Every row gives one point. Each copy is the shape, with its points in the same order, stretched, turned, moved and blurred by noise. Some copies are also mirrored. Which?

Shape (6 x 3):
[[  3   2  44]
 [ 59  58 -50]
 [ 41 -27  -8]
 [-12 -33  27]
 [ -8   1 -53]
 [ 33 -14 -10]]
Copy 1 (6 x 3):
[[ -1  16  30]
 [ 40  11 -89]
 [ 13 -43  -8]
 [-27 -17  30]
 [-36 -19 -54]
 [  7 -29 -14]]
Copy 1 is: only turned
Copy 2 (6 x 3):
[[-35   3  -6]
 [ 63  38 -56]
 [ 10 -28 -31]
 [-28 -19  21]
 [ 52   3  18]
 [ 16 -17 -20]]
Copy 2 is: mirrored
Copy 3 (6 x 3):
[[ 51  -5  -1]
 [-35  32  92]
 [ -8 -44  36]
 [ 11 -29 -23]
 [-57  -3  15]
 [ -9 -25  27]]
Copy 3 is: mirrored

Shape (11 x 6):
[[-13  -7 -73  55 -10  -7]
 [ 79  15  -4  -5  13   8]
 [ 14 -19  16  32 -11  15]
 [-11 -19  17  -9  25  52]
 [ 18  43  21 -10 -43 -82]
 [  5  22   9 -14  11  41]
 [  0  37  13  -7  -9 -36]
 [ 17  -7   0  13 -87 -12]
 [ 35 -61 -29  -8  38  38]
 [  0  13  -9   4 -12  10]
 [ -4  12   0 -35 -10 -33]]
Copy 1 (11 x 6):
[[ -6  -6 -91 -25  19 -13]
 [ 77  40  -9 -12  23  19]
 [ 23 -15  -9 -13 -11  17]
 [ -5  -4  29  15  23  59]
 [ 28  63  -4 -49 -48 -61]
 [  6  30  20 -21  26  48]
 [  8  42  11 -36  -4 -35]
 [ 13  24 -46 -29 -73  18]
 [ 42  -2 -21  50  40  35]
 [  1  19 -13 -29   3  19]
 [  3  53   9   0  -4 -13]]
Copy 1 is: mirrored
Copy 2 (11 x 6):
[[-18  -4 -52  57 -30  23]
 [ 72  49  -8  -2  10  12]
 [  9   8  23  10 -17  36]
 [  0 -15  -3 -39  22  55]
 [ 10  40  26 -11 -47 -86]
 [  6  24 -17 -48   7  34]
 [ -5  31   1 -20 -12 -40]
 [ 26  11  25  -2 -95   1]
 [ 56 -39 -20  12  31  57]
 [  1  16 -15 -17 -19  15]
 [ 12  -6 -13 -32 -12 -38]]
Copy 2 is: only turned

Shape (14 x 9):
[[ 21   9  -7 -13  -9   5  19 -17  -1]
 [ 32 -31   9 -41  19   9 -48 -33 -60]
 [ 23 -29  -3 -62   1  -6 -20  24 -35]
 [ 10 -34  14  24  35 -10  20  95   9]
 [ 75 -27  -5  -5 -35  11 -33 -12  -7]
 [ 14 -25 -19 -24 -23  22   0  33 -54]
 [-10 -49  -4  11 -39  18   6 -21 -12]
 [ 59  35  13   8 -13  20  -5   6 -27]
 [  7 -69  13  28 -46  33 -27   8 -28]
 [ -1 -46  25 -23   6  31   2  41 -17]
 [-36  40 -50  -4  36  12 -25  -9   4]
 [-42  50  -8   2 -27  -5 -44  18  14]
 [ 15   0  -6  48  15 -56  43 -22  26]
 [ 62  22   7  39  30  -9 -10 -24  47]]
Copy 1 (14 x 9):
[[ 22   1  -6 -24 -12  14  16 -10 -18]
 [-11 -30  17 -43  34   0 -34  37 -76]
 [ 23 -38  -7 -38  12  12 -17  54 -20]
 [ 11  -9   2  49 -18 -22  40  81  49]
 [ 15  -6   3 -68 -47 -14   7  34 -64]
 [ 19 -18 -24  -4 -23  37  -8  53 -40]
 [-37 -27  -9 -13 -53  22  -3   2 -24]
 [ 50  36  21 -12 -27   7   3  23 -59]
 [-50 -23  12  -3 -72  12 -16  50 -48]
 [ -9 -23  22   0 -10  34   7  65   2]
 [-17  49 -48 -17  30   7  -9   1  -1]
 [  1  52 -20 -12 -31   6 -57  12  22]
 [  6  -6 -10  20 -18 -63  38 -41  18]
 [  4  48  24 -40 -12 -60  47  -7 -16]]
Copy 1 is: mirrored
Copy 2 (14 x 9):
[[ 25   3  -8 -26   6  14  29  -6  -7]
 [ 29 -37 -20 -68  55  11 -34  -4 -43]
 [  1 -41 -15 -81  20  -3   4  33 -18]
 [-16 -31  24  -4  17   7  16  94  58]
 [ 70 -32  -2 -58 -16  14 -25   9  -2]
 [ -6 -36  -4 -44 -17  27   6  44 -35]
 [ -3 -42  -1   3 -23  10  -6 -22 -13]
 [ 56  24  21 -40  13  37   1  28 -19]
 [  2 -60  19 -12 -27  25 -52  10 -13]
 [-32 -35  13 -47  13  31   1  32  21]
 [ -7  40 -75   7  26   1   2  18 -15]
 [-13  65 -24  -9 -20 -31 -32  27 -14]
 [ 54  -9   6  48  26 -27  45  -5  14]
 [ 90  20  -8   3  42  10  -5   4  46]]
Copy 2 is: only turned

Shape (17 x 12):
[[ 18   0 -11   4 -16 -12 -18 -16 -17 -23 -17  10]
 [ -3 -13  -4  32 -32  11 -23  20  70 -16 -14  -7]
 [-11 -28 -24   1   5  -9 -21  14  -4  22 -14  -7]
 [  7   8 -18   4  20  10 -19 -56  17  13  -9   0]
 [-20  22 -11  -6   4  -6 -15  12  46   3  41   6]
 [-23  13 -18  -2  -7  44 -18  16  14  16  54   0]
 [ -9  -4 -19 -13 -26  -9  -8  21 -18  39 -14  25]
 [  9  21 -16   0  31 -12 -11  18 -12 -10  -7  -5]
 [ 20   8 -17  10 -30  95 -11   8  16  -1 -22   1]
 [  1   0   2  -3 -33 -10  -4  11  -5   4  -8  -3]
 [-33  20  33  29 -21 -10  30 -30 -22  -4  20  -9]
 [ 10 -61  16  -4  -8  14 -10  20  38  30 -12  74]
 [ 16  19 -18  10   5  -5 -12 -13  31  40  15   2]
 [-34  -7 -11  -8   5  52  64 -13 -15  19 -26 -10]
 [  3  19   1  -8   4  -7 -16 -26  18 -19  19 -10]
 [ -7   4 -22  19 -27  -8  25  18 -15  -4 -10  36]
 [ 21  -8 -22   4 -11 -13  -2  -6  12  16  17  -1]]
Copy 1 (17 x 12):
[[ 16  20   5   1  -1 -10  -5  -7 -12 -22 -28   9]
 [ -6 -22   0   9 -17  32  15 -33  53   1 -14 -31]
 [-18  -9 -36  -5  14   1 -18   0  -2  14 -27   3]
 [ -4  38   0  -5  41   4   9 -36  -3  18   4  30]
 [-21  17 -15  -9   7  13  11  16  52  -9  39  -5]
 [ -8  14 -41 -22   5  54  10  19  20 -16  43  11]
 [ -9 -14 -29   2 -12  -5 -10  31   3   9 -35  47]
 [ -6  27 -15  14  21  -8 -16  29   0   3 -12 -16]
 [ 50   0  -9   5   8  77  35   6  15  -7 -21  15]
 [  4   1  -1 -13 -22   1   0  12   6   3 -26   4]
 [-19  26  17 -18 -31  -2  49  -9 -54   5  31  -8]
 [ -7 -80 -14  13  28  12  -1 -14  29 -17  -6  57]
 [ -3  30  -6  -7  14  13  -3  -2  29  34  27  29]
 [  9   9 -38 -12  20  21  81  16 -31  27 -18   9]
 [  5  31   9 -16  17   2  15 -13   9 -15  16  -1]
 [  3  -5 -23  31 -31 -12  16  18  -6 -13  -6  26]
 [ 13   6 -21 -10   6  -6  -7  -2  19  17  13  19]]
Copy 1 is: only turned
Copy 2 (17 x 12):
[[  2  12   6   1 -13 -10 -30 -24 -21 -14  -5  -5]
 [  4 -13  38  32 -44 -15   1  12  35 -43  -6   3]
 [ 12 -15 -22  23  -5 -27 -21   3  11   2   6 -30]
 [ -3   3  15  10  23   6 -14 -46  36  -1  -4 -18]
 [ -7  18  -6   1 -12  -4  -4  21  60 -21  19  27]
 [  0 -10 -15  -1  -3  41  -9  36  44  -4  29   9]
 [ 10   0 -27   1 -36 -16 -24   8   5  39 -13  -9]
 [ 17  28  -3   4  21 -18 -37  19   4 -15   2  -8]
 [ 31 -34  37  -7  -7  58 -19  19  14  -6 -27 -20]
 [  6  12  -1   1 -33 -10   0   7  -8   4   1  -8]
 [-36  33   8  27  -1  19  38   6 -28  15  13  13]
 [ 21 -68  13   2 -25 -53 -18  -5  16  34 -23  39]
 [ 17  20   8  14  -7  -1 -13 -14  50  17  14   2]
 [ 13 -16 -23  17  33  36  39  18  -6  29 -50 -19]
 [ -8  25  12  -9   6   1  -2 -16  23 -27  17   5]
 [  6  10 -21  28 -30   0 -18  13 -21  13 -32  28]
 [ 27  10 -11  13 -16  -7  -9 -16  18   3  13   5]]
Copy 2 is: only turned
Copy 3 (17 x 12):
[[  4  19   0  12  -5   2  -2 -38 -36  -9 -12  27]
 [ 30  -9  18  16  -6 -13 -21  -6  44 -39 -11  -3]
 [ -6  -6 -22  16  15   4 -18   6  -3  -1 -20 -32]
 [  6   7  13   7  21  17  11 -57   4  22  14  -9]
 [-11  24 -17  13   6  -7   5   6  53  -6  28  11]
 [ -7   7 -19   6   6  42  -3  29  36   2  42   1]
 [ 10  -3 -41   1  -9 -10 -26  13 -26  12   4 -14]
 [ -3  50   6   7  18   3   8  -4 -14   4 -11  -9]
 [ 70   4  18 -32 -13  62  -8  -8  -1 -19   3 -23]
 [  4   5 -14   7 -27 -12  -3   4 -17 -11  -8  -3]
 [-51 -15  34  15 -34  -9  27  -8 -25   6  28   9]
 [ 42 -55 -31 -26  40 -21 -34  18   7   8  -9  16]
 [ 26   9 -17  26  15   3  13 -12  24  25  28 -14]
 [ -6 -21  12 -54  -1  14  24  -5 -31  -9  20 -67]
 [-16  21   2  12  -2  12  22 -34  14   1   9  20]
 [ 12  13  -9  -7   0 -26 -10  10 -38 -31  27   7]
 [ 15   5 -37  27   9  -2  14  -8   4 -11  13   2]]
Copy 3 is: mirrored
Copy 4 (17 x 12):
[[ 26  -2 -24  -1  -2 -20   1  11 -16 -29 -11  10]
 [-10   0   7  18  -3  27   3  61  33 -41  -5   4]
 [ -7 -31 -27   2 -12   4  -3  54 -26   8  -5  11]
 [ -1 -21 -24   7  -6  -7 -25  -8  24  18 -31  -8]
 [-40  24  -9  -5  20  -1 -14  34  18  25  -8  25]
 [-41  17 -32 -10   9  46 -18  21  -5  26 -15  32]
 [  5   0 -25   0 -40  -1   5  45 -42  22 -25  45]
 [  1   5 -19  11  31 -12   4  28 -29  14 -17 -11]
 [ 27   6 -25  13 -10  86   8  12  10 -19 -51   8]
 [  5   9  -8  -6 -20   4  11  28 -26  -9   0  19]
 [-42  -2   5   9  -9  -2  24 -40 -27 -10  23  11]
 [ 41 -34  13  29 -23  23 -11  66   5  10 -12  86]
 [ -8  15 -33  16 -17  -5 -19  23  16  47 -15   6]
 [-13 -45  -7   0 -11  44  61 -13 -16  18 -28  12]
 [ -8  11 -12 -14  19 -10 -13  -2   8   3  -4  -3]
 [ -4   2 -29  25 -10  -7  41  20 -24 -16 -14  42]
 [  6   4 -35   0 -12  -3   3  31   6  19   7  20]]
Copy 4 is: only turned

Shape (18 x 12):
[[ -9  -7  -6 -11  14  -4 -17 -15 -32  20 -18   1]
 [ -9  -9  -9  37   8  12   6  22  24  60 -16  -5]
 [ -9 -12  -7  -5   8  12  -4   8  18 -12  -4  -8]
 [  3 -49  20   8  12  -1  -5   8  -1  -6   5  31]
 [ -7  -5  29 -16  10   9   1  24   3  -6 -10  -4]
 [ 12  -3  -1  -8  17  11 -13   9 -29  -3  12 -14]
 [-10  -5  -9 -12   1  52   1  12   6  -6   1  -9]
 [  3 -14   0  15 -36  -3 -18  12  26   2   5  -7]
 [ 15   0  11 -16   7  29   8 -95  17  -3 -26  -8]
 [  4  -2   4   1  -4  -3   8  17 -10  -9   8  -6]
 [  4   4  -4  -8  14   1  -8  18  19  -9   9  -3]
 [-12   7  13  -2  10   4   2  19  16 -11   8  18]
 [-12  -2   2 -15  11   4  -5  22  26  27  -1  -7]
 [ 22 -11  11  -2  12   0  -1  -2  23  -9  10 -14]
 [ 23  -6 -12 -18   8  10   5  -5 -12  -5 -20   6]
 [-17 -22 -10  12 -10   5   8 -53   4  -1 -16  -9]
 [-10 -17   6  -5  10  -3   5  12   9   0 -14  -9]
 [ -3  -9  -4 -16  -8   4  13  14  13  12  19  -7]]
Copy 1 (18 x 12):
[[-14  -4 -10 -19  -2  -4  -8 -16   7 -31 -11  21]
 [ 20 -22   3  36  -2   1 -27 -29 -15  27 -18  15]
 [ -5   3   0  12   6  13  -7  -1  28   4  -5 -13]
 [  2   3  -7  25   4  17 -39  28  23  -6  10  26]
 [  8 -20  -4  -2  -9  16 -10  22  18  -9  -8 -12]
 [ 17   2 -15   3  -2  18  12   8   7 -23  11  12]
 [ 10 -11  20   5  -3  32   8  -8  33  -2   8  -1]
 [-11   4 -24  16  -3  22 -27  -8   1  36  18 -18]
 [  3  53  51 -63  -5 -22 -42 -32  54 -39 -15 -15]
 [  0   2 -17   5  -8   9   3  19   9   7   5   3]
 [  9  -5  -7   9  21  14   0  11  13   8  -2 -15]
 [  3 -14   8   7  15  20  -9  28  10   9  -7  -4]
 [  7 -33  -1  12  18   0 -11  -6  -1   5  -4 -22]
 [ 21  15  -5   9   9   3 -17  11  17   1   5 -22]
 [  7  11 -10 -26  -1  -2  -4  -4  44 -10 -10  19]
 [-35  38  17 -10 -14 -15 -28 -26  28  -7  -7  -1]
 [ -8  -5 -11  11  -6  -2 -12   5  20  -1 -13  -9]
 [ -2 -18  -3  11  10  -7   0   6   5  12  20 -17]]
Copy 1 is: only turned
Copy 2 (18 x 12):
[[ 14 -20  -1  -1  16   2   6   0 -31  15  16   1]
 [-15 -29 -27  -6  10  50  30  14  -7  -5 -34  -1]
 [-11 -10   4  -7  -7   2 -11  14   9  -9   3   1]
 [ 23 -32 -12 -27  -6   5  30  10  23   3  22   1]
 [  2  12   1 -21 -25   4   6  12   4  22   2   3]
 [ 11   6  12 -26   0  -5   0   7 -15   2  10 -26]
 [  9  -2  -5 -16 -29  16 -24   0   1  -4  -9 -11]
 [ -2  -9  19   1 -10  -6  22  12  10 -31 -25  11]
 [ -8 -39   7  62 -17 -31 -25 -43   2  32  26 -29]
 [ 10  16   2 -10  -8  -9  12  20   3  -6  -2 -11]
 [-16  12   7 -18   5  -4  -1   6  15  -9   2  -1]
 [  5  19  -8 -11 -13   9  12   4  22  -2  12   7]
 [-25   1  -9 -21  -1   9   9   0  -3  -4 -12  16]
 [-23  -4  12  -9  -6 -18   6   4  19  -3   4 -17]
 [ 12 -13  -2 -10  10 -11 -12  -1   6  18  -4 -11]
 [  4 -41  -3  47  -8 -16  -4   5  -7  -5  15 -10]
 [-10 -11  -4  -9  -5  -2   2  21   3   7   0   6]
 [-11   7 -12 -16  -9 -15   7   4   1 -20 -11   3]]
Copy 2 is: mirrored
Copy 3 (18 x 12):
[[-27 -10  10  -9   4  -9  -8 -12 -22   1   6  22]
 [ 34  -6  -1 -18 -10  23 -29 -28 -24  28   8 -27]
 [ 17 -23  13 -18   7  -1   8 -15  15 -20  -3  -3]
 [ 10 -19  50  24  13   9 -17   1 -14 -15  14 -20]
 [ -1 -10  26 -29  10  -4  -7   5  27  -7  11 -18]
 [ -6  -8  -1 -21  19 -11  15  12 -23 -24  16  -5]
 [ 10 -33   0 -45  -7  26  23  -4  14 -18  14  -6]
 [ 21  -8   7   1 -19  -6  -7   3   1 -24 -44 -15]
 [-47 -40  -5  -2  50  31  47 -33  13  18 -57   9]
 [  6   7   8   0   2 -15   5   5   6 -16   4 -16]
 [ 31  -9  14 -18  18  -6   8   7  14 -11   2   0]
 [ 24  -4  20  -4  15   8 -14   9  32  -6  14  -2]
 [ 26 -22  11 -34  -2  -2 -13   2  16  18   4   2]
 [ 17 -17  12  -8  33  -5  18   2   4  -7 -20 -23]
 [-13   9  29 -14   7   0  28 -10 -14  -3   1   4]
 [-21 -30  -9  17   5   7  11 -41   7  -6 -36   3]
 [  6 -14  20 -15   3 -13  -4 -19  16  -7   3 -16]
 [ 18 -25   6 -11 -11  -7   9   6  17  11   1  -7]]
Copy 3 is: mirrored
Copy 4 (18 x 12):
[[  4 -19 -19  31  22  -4 -30   4 -20  18   9  13]
 [ 19  -7  26  34  32  48  14  32  20 -20 -21   6]
 [ -1   9   0 -27  -2   3  -7   8   5   1   9  -6]
 [ -6  22  -3  -8  45 -35   3   9  28  22  -7   6]
 [  5  -5  14 -19   8 -13   7  -7  -5  29  -8 -21]
 [ 16   2 -33  13  11  -5 -12  -9 -18  20  26 -10]
 [  5   3 -24 -24 -10  19  17  14 -13  28  20  -6]
 [ 18  17   0   1 -13  -2  -4  18  49   9 -21  -9]
 [-26 -15 -26  14 -14 -37  27 -57  -3  -1  18  61]
 [  6  13 -14  -2   1 -14  -4   2 -10   3 -11 -17]
 [ 14  10   9 -16  -6 -10  -5   9  -3   1  20 -13]
 [ -1  12  22 -13  -7 -25  14  23  -5   3   4 -15]
 [ 24 -19  25 -10   5   4   4  21  10   2   9  -9]
 [ 10  11  -3 -14   3 -24   9 -22  14  -5  14  -4]
 [ 16   6 -18  -3   5  -5  -9 -18 -31  18   1  23]
 [-32  -1 -34  10   4 -17  -3  -9  17 -16 -12  25]
 [ -1   0   3 -20  15  -2  -8   2   4   4 -11 -11]
 [ 24  -7 -16 -20  -1 -10   9  18   8  -4   0  -7]]
Copy 4 is: mirrored
